Each row of a before or after table is a point. One or more steps were done to the points. Then noise was added and the rows were shuffled. The steps act on how far a point lies along the listed directions, d1 being the first. Write out the steps. A step turns or swaps two directions, mirrors them in a line or flattens them onto one, adds a multiple of one to another, or multiplies one. Angles are multiples of 10 degrees, from the lower direction toward the higher: turns from -170 to 170, lines from 10 to 170 but not 90. Use the fewest steps. Two steps may share a direction if one is a turn and the other turns, adds or multiplies; they go together, in the order done. Otherwise the lowest direction goes first.

Directions:
(1): [-52 -28]
(2): [-28  52]
Before, 11 rows:
[[ 13 -13]
 [-10  18]
 [ 13  14]
 [-19 -34]
 [ 23 -10]
 [-33 -12]
 [-13 -16]
 [ 17  26]
 [ 32  -4]
 [ 10 -18]
 [ 13  27]]
After (11 x 2):
[[  8 -16]
 [-76 -65]
 [ 55  48]
 [ 67  50]
 [-13  16]
 [ 21 -10]
 [ 51   4]
 [-96 -45]
 [ 78  21]
 [-46 -33]
 [ 45  30]]
Steps: multiply d1 by 3

Directions:
(1): [ -7  43 -57]
(2): [71 12  0]
(3): [ 10 -57 -43]
Before (8 x 3):
[[ 18 -25 -34]
 [ -1 -20 -20]
 [  4 -16  -4]
 [ 25   9 -12]
 [ 27 -88 -49]
 [ 27  26   6]
 [-31  16   5]
 [ 25 -13  38]]
After:
[[-61  17   8]
 [  6 -20  -7]
 [ 58  35  10]
 [ 30 -17 -30]
 [ -7 -19 -19]
 [ 40 -95 -56]
 [ 48  21  -8]
 [ 52 -31  20]]
Steps: add -0.7 times d1 to d3; multiply d2 by 2

Directions:
(1): [-20  68  18 -24 -43 -51]
(2): [-21  -5  24  91 -32  -5]
(3): [ 41   0  54 -19 -49  55]
(4): [ 76 -27  -6   9 -13 -60]
Before:
[[ 30  14  41 -36 -56   2]
 [-36  45  17 -22 -46   7]
 [-17  56   4 -14  -4 -41]
 [-22  35 -42 -95  21  -3]
 [-14   9  20  -7 -37  27]
 [ 70 -41  35   6 -17 -10]
 [-26  15  16   3   6 -14]
 [-25  55  44 -14 -49  -1]
 [ 29 -45 -13 -46  29  34]
 [ 32  40  29 -26 -35 -19]
 [ 24 -57  28 -15  11  75]]
After, 11 rows:
[[ 31 -60  25 -13  11  68]
 [-12  50  44 -11 -52  -9]
 [-14  55   6 -15  -4 -41]
 [ 20  42  30 -27 -33 -11]
 [-19  11  16   5   5 -20]
 [ 39 -31  37   2 -11  15]
 [ -4   5  20  -8 -36  22]
 [ -8  30 -41 -93  18 -15]
 [-17  37  16 -20 -49  -8]
 [ 28 -45 -15 -47  29  38]
 [ 19  16  41 -36 -54   9]]
Steps: multiply d4 by 0.4

Directions:
(1): [-93 -12  -1   5  24  43 -18   0]
(2): [-23  66 -41  38 -39 -28 -31  14]
(3): [ 22 -35 -17 -17  -3   1 -95 -15]
Before, 10 rows:
[[-25  15  -7  10 -10  -1 -19   7]
 [-39   3   1   2   9  15 -11  -1]
 [-34  27  -8  11 -21  -9  16   2]
 [-22   9  -2  -3 -12   0 -29  -3]
 [ 24 -12  -1  -5   1  -2 -41 -10]
 [-19  -2 -24   9  -4   6 -47   4]
 [ 31 -19  19 -10  12   2  35   5]
 [ 12 -13  10  -6   1   8 -17  -8]
 [-11  25 -14  24 -11 -15  11  17]
 [-49  36  -5  28  -5  -6  11  16]]
After:
[[ 32  20  -3   2 -14 -21   1   1]
 [ 11 -28  24 -15  15  18   3 -11]
 [  5 -83  50 -43  54  47  39  -7]
 [-18  68 -38  33 -56 -40 -15   8]
 [ -4 -10   6  -2  10   9 -17  -7]
 [-29  68 -46  49 -37 -33 -25  26]
 [ -3  59 -30  32 -41 -33 -27  16]
 [ -6  96 -45  55 -55 -56 -24  25]
 [  2  45 -16  13 -36 -27 -23   4]
 [ 11  47 -42  31 -36 -31 -32  16]]
Steps: multiply d1 by -1; multiply d2 by 3; multiply d3 by 0.4
